Each point is reached from the start by the listed moves, each made once or not at all, plus a little noise. Is the number of moves made odd or even? Then give how often each move was made.

Moves:
(1): [43 21 21]
(2): [-25  66 -43]
Start: [ 12 -22 -21]
Points:
[  9 -21 -20] -> even (0, 0)
[-12  49 -65] -> odd (0, 1)

Moves:
(1): [ 40   6 -10   2  -3   5  11  -6  11]
(2): [-14  51   2  -3  -4  -2  -5  -7   0]
(3): [ 7  4 38  7 -8  2  0 -4 -6]
(4): [ -6   0  -3  29 -10   5  16   7   4]
(5): [ 2  8  7 18 36 -3 -8  3  6]
(6): [ -3  -1  -5   1   5  55  -3 -12 -22]
(7): [ -5  -3  13 -19  18   7  45   4  12]
(8): [  1   6   4  -5  -1  14 -17  54  11]
(9): [ -8  -5   2  -1  -4  14  -6 -15  31]
Start: [  4   4  10   8  20  15   4  30 -10]
Points:
[ 29  68  44  32  41  87  -6 -11  10] -> even (1, 1, 1, 0, 1, 1, 0, 0, 1)
[19 59 34 42 -4 95 18 -5  9] -> even (1, 1, 1, 1, 0, 1, 0, 0, 1)
[ 26  66  20 -16  31  38  39  76  24] -> even (1, 1, 0, 0, 0, 0, 1, 1, 0)
[  8  17  21  20  54  27 -21  87   6] -> even (0, 0, 0, 0, 1, 0, 0, 1, 0)
[ 7 20 68 10 69 90 22 75 -9] -> odd (0, 0, 1, 0, 1, 1, 1, 1, 0)

Moves:
(1): [ 18  -3   0 -10   4  -2   3  -2   3   2  -1   2   0   0  -2  -1   2   4
  -3  -1   2   4  -3  -1  -4]
(2): [ 1 23  0  0 -2 -6 -3 -1  3  2 -4 -2 -9  0 -3 -3 -2 -1  3  7 -4  4  9  1
  0]
(3): [ -3   0  37   1  12   4  -3   5 -10  -4   2   4   0   0   2  -1  -5   4
   4   1   1  -6  11  -7  -8]
(4): [10 -4 -3 27 -1  3 -3  0  2 -3 -6 -3 -9  1  1 -1 -2  0 -5 -5 -8 -1 -5  4
 -7]
(5): [-2  1 -6  0 21  2  1  3  0  0  3 -1 -4  0 -1 -7  1 -1  4  2  3  4 -3  1
  8]
(6): [ 2  3  1 -2 -5 28 -6  2 12 -1 -4  5  2  4 -3  3  1  5  7  3  0 -5  6 11
  2]
(7): [ -2   4   3   1  -4   4  23 -10   7  -7   1  -9  -5   2   7   1  -1  -4
   1   5  -3   3  -6  -1   0]
(8): [  8  -4  -3  -2  -2  -3   9  23 -10  -8   1   0   3  -6   2   5  -2   1
   1   3 -10  -1   1   8   8]
(9): [ -7  -5   6   1  -1  -9  -1  10  21   7 -11  -2  -1   0  -6   1   3   0
  -2   1  -8 -11  -4   2   0]
(10): [  1   5   3   2   0   5   7   6  -7  30   2  -6   1   6   4  -2   1  -1
  -7  -1  -6   5   7   9 -12]
(11): [  2  -3   0   4   2   1   0  -5  17   1  37  -8  -1  -4  -3  14 -12   2
  -6  -9  -4   0  10  -2   8]
(12): [-1  2 -4  7  1  4  5 -1  7  6 -1 18  6 -6  0 -5 -2  1 -4  3 -5  1 -2 -3
  0]
(13): [  5  14   6   7   2  -1  -4   0   3  -3   8 -11  34  12  -1  -7   3  -6
  -4   1   1   3  -2  11   0]
(14): [ -3   5   0   9  -1  -3   1   9  -3 -12   5   9  -5  38  -1  -2  -4  -1
  -6  -1   1   1  -2   2   7]
(15): [-1  9  1 -2 10 -4 -4  0  8  0  3  3 -2  1 41  0 -3  3 -5 -3  5 -7 11  4
 -4]
(16): [ 7  1  0 10  4 -1 -2 -1 -1 10 -5  5  2  2 -1 30  1  1  4  9  6  9 -4 -4
  4]
(17): [ 1  0  4  2  1  0  1  0  3 -2 12  1 -3 -5 -3 -2 22  1 -8  3 -1 -2 -2  3
 -2]
(18): [-4  3 -2 -2  4 -8  2 -4  2  0  0 -3  3  1 -4  5  2 24  2  1  3 -1  3  0
 -5]
(19): [  1   2  -2  -2  -5 -10   2  -6  -6   8  15  10   0   1   6  -2   6  -6
  35  -6  -5  -1  -2   6  -3]
(20): [ 2 -4 -1 -2 -3  0 -1  2  2  4  5 -4 -3  0  0 -3 -4  0  4 21  5 -2  4  1
  0]
(21): [ 1  4  0  0 -6  2  3  9  4  2  1 -4  2 -7 -4 -2 -1 -1  2 -7 22 -3  1  0
 -1]
(22): [-2 -3  6  0 -3  4 -9  9  6 -3  3 -5 -5 -3  6 -9  3  2  7  5  6 30  1 -5
 -4]
(23): [ 2 -7 -3 -1  3 -1  4 -6  2 -2 -5 -1  1  3  2 -1  6  0  6  0  5  2 25  2
 -2]
(24): [ -5  -4   1   4  -1 -12  -7 -10   3  -1  -2   9  -9  -1  -8   3 -12   1
  -5  -1   6   6   1  34  -3]
Start: [-12  -7  27   6   8 -13  -7  12 -10   6  20  -3  -6   0 -13  -9 -11 -14
 -12   7 -11 -15   5   5  21]
Points:
[ 18  -3  36  49  22  -7  -3  26  58  45  65  25 -15  37  23  18  13  23
   6   5 -20  11  47  32   1] -> odd (1, 0, 0, 1, 0, 1, 0, 0, 1, 1, 1, 1, 0, 1, 1, 1, 1, 1, 1, 0, 0, 1, 1, 0)
[ -2  10  81  59  26   5  -7  30  63 -10  48 -24  11  49  22  22 -20  17
  -7   5  18   2  50  20   9] -> even (0, 0, 1, 1, 0, 1, 1, 0, 1, 0, 1, 0, 1, 1, 1, 1, 0, 1, 0, 0, 1, 1, 1, 0)
[  1  27  34  48   3 -20 -10  35  57  41  59  -1  13   2  17 -12 -23  13
  16  -3 -12   8  66  86  -5] -> even (0, 1, 0, 1, 0, 1, 0, 1, 1, 1, 1, 1, 1, 0, 1, 0, 0, 1, 1, 0, 1, 1, 1, 1)
[ -4  26  67  16  18 -33  -8  24   0  34  38  34 -26  31  30 -34 -21  -6
  16   3  17  23  64  48 -13] -> even (1, 1, 1, 0, 0, 0, 0, 0, 0, 1, 0, 1, 0, 1, 1, 0, 0, 0, 1, 0, 1, 1, 1, 1)
[ 30  24  70  53   5  -3 -16  72  28  14  41  19   9  33 -19  -7   6  -9
  23  47  -6   6  12  30  12] -> even (1, 1, 1, 1, 0, 1, 0, 1, 1, 0, 0, 1, 1, 1, 0, 1, 1, 0, 1, 1, 1, 1, 0, 0)
[ 14  37  67  35  55 -44   0  44  15  34  95  19  11  29  17   4  -4  14
   9  13  17  34  69  63   5] -> odd (1, 1, 1, 0, 1, 0, 0, 1, 0, 1, 1, 1, 1, 1, 1, 1, 1, 1, 1, 0, 1, 1, 1, 1)
[ 23  15  36  47  36 -29  30  58  26  28  39 -24   6  43  18   5   6   6
 -33  34   1 -12   0  42  11] -> odd (1, 0, 0, 1, 1, 0, 1, 1, 1, 1, 0, 0, 1, 1, 1, 1, 1, 1, 0, 1, 1, 0, 0, 0)
[-11  33  67  26   8  22  -2  42   0  29  33  22 -12  29 -21 -22  -3  -7
 -18  15  -6 -20  33  21   4] -> even (0, 1, 1, 0, 0, 1, 0, 0, 0, 1, 0, 1, 0, 1, 0, 0, 1, 0, 0, 0, 1, 0, 0, 0)
[-10  14  33  36  24 -11  27  35  32  25  11  22 -24  36 -26  12   1 -11
 -17  38 -29   2  30  71  28] -> odd (0, 1, 0, 0, 1, 1, 1, 1, 1, 1, 0, 1, 0, 1, 0, 1, 1, 0, 0, 0, 0, 0, 1, 1)
[ -8  -7  65  27  22 -37   0  59  31  18  70  17  -5  19  27  22 -24  17
  32  24  12  -3  60   8  24] -> even (0, 0, 1, 0, 0, 0, 0, 1, 1, 0, 1, 1, 0, 1, 1, 1, 0, 1, 1, 1, 1, 1, 1, 0)
[-16  14  34  21   9 -17   6  31  19  46  18 -11  39   5 -22 -18  -7   0
 -24   6  -5 -19   8  24   1] -> even (0, 0, 0, 0, 0, 0, 0, 0, 1, 1, 0, 1, 1, 0, 0, 0, 0, 1, 0, 0, 1, 0, 0, 0)

Moves:
(1): [33 -7 -6  8  3  3 -3  8 -5  2 -6  6 -1 11 13 -4  5 -2  7 -3 -3  1 12  9
 -5  4]
(2): [  7  33  -9  -3  -1   0  -3 -15   0 -13  -7   1   1   4   1  -6  -7   5
  -2   3  -4   1 -11   3   0   1]
(3): [ 9 14 23  5  0  4  0  2 -3  7 11  6  6 -9  1  4  0  9 -4  3 -4 14  5  2
 -1 -3]
(4): [-5 -6 -6 26 -1 -1 -2  3 -6 11  0 -3 -7  0  7 10 -8 11 -3 -1  3 -7 -6  0
 -5 -4]
(5): [  4   3  -2  -5  35  -2   2  -3 -15  -6  12 -10 -10   2  12  -6   7  -2
   2   6  -6 -10  -7  -9   3   9]
(6): [  0  -8  -7  -5   7  25  -2   6  -8  -1   7  -9   1   9   2   3 -13   6
 -13   0  12   2  -2   9  -7   0]
(7): [-1  2 -1  1  4 -1 35 -2  1 10 -3 12 14  5 13 -2  1  2 -7 -3 -3  8  3 -3
 -5  0]
(8): [  2   3  -2   4   0  -6   1  22  -6 -11   4   5   3  -3   0  -6  -2   7
  -4  -2   4   2   0   0   3   2]
(9): [  5   1   2   7   1   0   2   6  27 -10  11  -1 -13   0   1   8   6   2
  -6   4  10  -5  -3   4  -1   3]
(10): [  1  14  -5  -3   7  -3 -10   8   9  20   6   3  -9  -9  -2  -4   4  -4
 -13  -4   3   1  -1  10  -5  -7]
(11): [  1  -1  -6  -7 -12   2   5  -2 -12   1  26   7  -6   1  -5   4  -3   3
   1  -8  -2  -8  -2   2 -10  -5]
(12): [-3 -6  4  3  3  7 -4 -6  3 -5  0 30  1 -8  1 -5 -1  3  3 -3 -5  1 -6 -6
 -9 -5]
(13): [ -4   4  -4   6   9  -2 -12 -11   7   3  15   3  33  14  -3  -2   5   9
  -1   6  -4   5   0   2  -6  -9]
(14): [-15   2   6  -2 -10   9  -3   4  -1  -1   1   8  -9  26   1   2   4  -1
  -6   5  -5  -2   2 -10   6  -2]
(15): [-6  4  5 -7 -5 -2 -7  0  5 -1  6 -2  9 -6 23 -4 -3 -2 -3 -5  0  0 -1 -4
 -2 -2]
(16): [ 16  -1  -9 -14  -1  -5  -2   1  -5  11   1   5   2   7   6  28  -1   6
 -10   8   8   1  -7  -9   3   0]
(17): [ -6   3  -4   3  -8  11   1  -4  -8  -8  -3   1  -1  -4   4   9  30   7
   5 -11   3   3  -2   7   1   3]
(18): [ -1 -10   2  -9  -8 -10   0  -8  17   5  -1   1  -5  -1   3 -12   9  37
   4  -8  -3   3  -1  -7   2   7]
(19): [ 0 -1 -2 -1  3  8  2 10  4 10  2 -4  7  7 -5  5 -5  2 18 -4 -2  0 -7 -2
 -7  3]
(20): [ -3  -7  -5  -2  -3   2   3   1   0   1   1   4  -5  -6   5  -2   3   2
   9  18 -11   9   5  -1  -3   0]
(21): [-1  4  6  3 -6 -4  2 -5 -3  7  0 -1 -3  4  2 -5 -1  3 10  9 26 -1 -3 -3
 -7 -2]
(22): [ -6   2  -1   8   9  -3   7 -10   9   5  10   0   3   2   4  -1  -7  -6
   7  -7   7  31   8 -11  13  -3]
(23): [ -2  11  -1   6   6  -2  -3   5   7   1   4   2   0  -4   0  13  -1   6
   6  -2   8 -11  30 -12  -5 -10]
(24): [ -5  -3   3  -2  10 -11   3  -1   2  -5  -7   6  -4   6   8   5  -5  -2
   8  -2   3   4   6  15  -6  -1]
Start: [ -6 -15   6 -10 -16   8  35  -8  -8   9 -11  15  21   7  18   5  -2   0
  -4 -11   8   1  21 -29  13  13]
Points:
[ 29  20 -10  -1  27  64  38 -15 -34   3  46  50  16  11  53  18   6  32
  37 -18   1  36  46 -34 -18   5] -> even (1, 1, 1, 0, 1, 1, 0, 0, 0, 0, 1, 1, 0, 0, 0, 0, 1, 0, 1, 1, 0, 1, 1, 0)
[-36 -27  -9   7   2  24  23 -23  13  29  18  10  55  35  59  19   3  61
  19 -45  26  42  18 -19  -5  12] -> odd (0, 0, 0, 1, 0, 1, 0, 0, 0, 0, 0, 0, 1, 0, 1, 0, 1, 1, 1, 0, 0, 1, 0, 1)
[  9  34  13 -18  22  32  14 -15 -43   2  35  57  51  51  45  13 -13  43
 -31  23  31  15 -10 -51  -5   5] -> even (0, 1, 1, 0, 1, 1, 0, 1, 0, 0, 0, 1, 1, 1, 0, 1, 0, 0, 0, 0, 1, 0, 0, 0)
[ 16  27 -23  -2  -7  45   9 -17  24  -1  29  24  45  65  68  48  18  29
 -20 -11  39  27  48 -42   9  -1] -> odd (1, 1, 0, 0, 0, 1, 0, 0, 1, 0, 0, 0, 1, 1, 1, 1, 1, 0, 0, 0, 0, 1, 1, 0)
[  0  19  -1 -21  -3   1  59 -18  40  23  -4  27   2  23  46  -8  -9  51
 -25 -15  52  14  12   1 -16  10] -> even (0, 1, 0, 0, 0, 1, 1, 0, 1, 1, 0, 0, 0, 0, 0, 0, 0, 1, 0, 0, 1, 0, 0, 1)
[ 20  40   8  15  43  25  23 -13   2 -24  44  52  43  15  95   5  15  46
  23   6  43  45  54 -22 -21  -2] -> even (1, 1, 1, 0, 1, 1, 0, 1, 1, 0, 0, 1, 1, 0, 1, 0, 1, 0, 0, 1, 1, 1, 1, 1)
[ 28   3  10  46 -25  13  62   7 -17  20  42  50  45  22  49  19  34  48
  -5 -19  39  12  26 -10 -24   1] -> even (1, 0, 1, 1, 0, 0, 1, 1, 1, 0, 1, 0, 1, 0, 0, 0, 1, 0, 0, 0, 1, 0, 0, 0)
[ 47  15 -10 -34  12  44  39   1 -27  -4  42  24   8  27  80  49  14  32
   9   1   9  12   7  -3 -24  28] -> odd (1, 1, 1, 0, 1, 1, 0, 0, 1, 0, 1, 0, 0, 0, 1, 1, 1, 0, 1, 1, 0, 0, 0, 1)
[ -8   0 -20 -33 -27  35  42 -24  15   4  30  30  -3  62  40  49   8  56
   4 -29  35  31   4 -26   4  18] -> odd (0, 1, 0, 0, 0, 1, 0, 0, 1, 0, 1, 0, 0, 1, 0, 1, 1, 1, 1, 0, 0, 1, 0, 1)
[-20  -8   4   4  -1   5  18   7  39  42  18  57  -1  28  60  54 -16  10
  -6 -19  32  25   5 -41   0  -4] -> even (0, 0, 0, 1, 0, 0, 0, 0, 1, 1, 0, 1, 0, 1, 1, 1, 0, 0, 1, 0, 0, 1, 0, 1)
[ 11  -2  -3  10  31   0  22   0  15  51  65  17  15  16  57  19   0  82
 -26  23  54  44  11 -41  -3   4] -> odd (0, 0, 1, 1, 1, 1, 0, 1, 1, 1, 0, 0, 1, 0, 0, 1, 0, 1, 0, 1, 1, 1, 0, 0)

Moves:
(1): [  0 -16  -6  -5 -15  10  -1  -6   5  -7 -13  -6  -9   2 -16  32   7  -8
  11  16  14  -3  13   8  -3]
(2): [ 16   5  -4  -6   5   6   7   6 -10  -5  10   9  -8   6   6  -4   1   5
  -5  -4  14   1  -3  -4   1]
(3): [ 17   0  15  -1   5 -13  -3   9   5  -7   2  -5  -7   7   6   3  -5   3
  15   9 -10   3   7   2  -1]
(4): [ 0  1 -4  4  2 -6 -7  7  2 -8 19 -2 10 -2 -4  9 13  2  0 -7 -4  2  0  3
  0]
(5): [-13   9  -1  -9  30   1  24 -18  13  -5   6   0  16   2   8   3   9  -1
   4  -9   9 -15  12 -22  13]
(6): [  4  -1  -8   5  -2  17  17   6   1  -7  -6   1   7  16  -6   5  11   6
   9  15 -10  10  -8   1  -3]
(7): [  5   5  -2   1   9 -10  12  -9  18  -3   0   3  -5 -19  -5 -12  -3  -8
  -1  -3   6   8  18  18 -14]
(8): [ -4  -5   2  -9  15   5   6  21  17   2  -6  -8  -8   1 -11   6 -18  13
   5  -6  10  -8  -6  21  12]
(9): [ -5  15   6  12   7   0  -7  -3   4   4  -4   4 -12   7   0  -1  -8 -16
  -6  -1   8  15  -3  -1   3]
(10): [ 14  -8  17  10   7   0   7   7   6  18   8   1   3 -11  -7  -1   8  -2
 -11  -2  -3 -10   6 -10   3]
(11): [ -5   4  -2  -9 -15  -9  -5   1   5  -2  12 -12  -3   0  -6   1   8  -2
   2   9  -4   3 -10  -2   2]
(12): [ -8 -17   1  -7  10 -14   1  -7  -4   2  -2  18  -9   7  -1   5   1  -5
  -9   2  -2   3 -19   1  -5]
(13): [  8  10  -1   3  -5 -11  -1  -1  -1   7  -5  -6  12  -4   8  10  -6   9
 -13   2   8  -1   0   6  -3]
(14): [-18   2 -11   2  -9 -12  14  10  -6   0   7  -6  -1  13   7  13  -1  -1
   4   4  -7  -3   8  -2  17]
(15): [  9  -2 -21   2  10   4  -5   1  -5  -2   0  -3  -2 -24   4  -1  -4   3
   8   3  -7  -2  -9  -2  12]
(16): [  1   4  21  13  -7  23  13   8   1 -22  11 -15 -11 -20  18  19   8   2
 -14 -13  -9  -1 -18   0  -6]
(17): [ 11   2   7  -4  -3   5  -1  12  -6  -1   0  27   7  -4   4   0   7 -20
   5   5   1  -7  -6   7   9]
(18): [  0  -7  -4  -8  -9  -3   7  -4   4  10  -1  -9  -4  -4   7   7  10  11
  13 -12  -1  13   0   3  12]
(19): [  4   3   9  -3  -6  -3   7 -15   7   0  12   7  -1  -3 -18  11 -18   0
   1 -16 -10   2  -1  -6   2]
(20): [-16  14   8   3   5  -5  -7   0  -4  -1  -4   3 -10 -12  -5  10  17  11
  13  19  -1  -3   3  -8   0]
(21): [-11  -8   0   1   1   4   0  16  -4   9   4  -1   6  -3   6  14 -10  -5
  19  10   9   2  -2  -7 -21]
(22): [-11   0   7 -14   5  -6  -3  10 -16  -3  -9  -8   3  -2 -11   0  -5  -5
 -14   1   1  20  18  -1   3]
(23): [  0  -9  -1  -1  -1  10  -4  -2  15   8  12  15  13  -1  23  -2  -8   1
 -24   5  -7   9   7  -1   7]
(24): [ -4   3   7  -4   3  -1  -7  -9 -23  12  13  -5  -6   3 -11  -8  -3  -9
   5  10   3  -5 -21  29  -7]
Start: [ 12   0   8  19 -18  -8  -3  17  13  -7  -3  -9  21  14   4   7  22   7
  -5   7  -6 -14  -6  19  -1]
Points:
[  4  30   0  21 -23  -4 -14  21  24  -9  13 -36  -3  -5 -68  78  24  18
  26  49   0  -8 -47  70  15] -> odd (1, 0, 0, 1, 0, 1, 0, 1, 1, 0, 1, 0, 1, 0, 1, 0, 0, 0, 1, 1, 0, 0, 0, 1)
[ 35 -12  17   3  11   0  61   4  43 -48  42  32   4 -22  43  71  10 -28
 -12   4 -12 -15   1  13  28] -> even (1, 1, 1, 0, 1, 0, 1, 0, 0, 0, 0, 1, 0, 1, 1, 1, 1, 0, 1, 0, 0, 0, 1, 0)
[ -5   4  48 -18 -14 -18  12  74   2 -17  38  -8  10 -25  -7  95  32  24
  -2  -1  10   9 -52  33   1] -> odd (0, 1, 0, 1, 0, 0, 0, 1, 0, 0, 1, 1, 1, 0, 0, 1, 1, 1, 1, 1, 1, 1, 0, 0)
[-11  -5  37  30  21   9  14 -16   7  -2  17 -20 -22 -33   0  70  68  -5
   8  12   8 -27 -41  13  24] -> even (1, 0, 0, 0, 1, 0, 0, 0, 1, 1, 0, 1, 0, 0, 1, 1, 0, 1, 0, 1, 0, 0, 0, 1)
[ -6  -6  54  18  22  -8   1  80  -2 -10  35 -50 -20 -23 -17  76  41  17
  32  42 -22  30 -69  43   3] -> odd (0, 0, 1, 1, 0, 1, 0, 1, 1, 1, 1, 1, 0, 0, 1, 1, 0, 1, 0, 1, 1, 1, 0, 1)
[ 41  -8  32  43  20  38  18  95  34 -23  48 -13  10 -28  32  59  34  50
   6  38 -20 -15 -35  14   7] -> odd (0, 1, 1, 1, 0, 1, 0, 1, 0, 1, 0, 0, 0, 0, 1, 1, 0, 0, 0, 1, 1, 0, 1, 0)
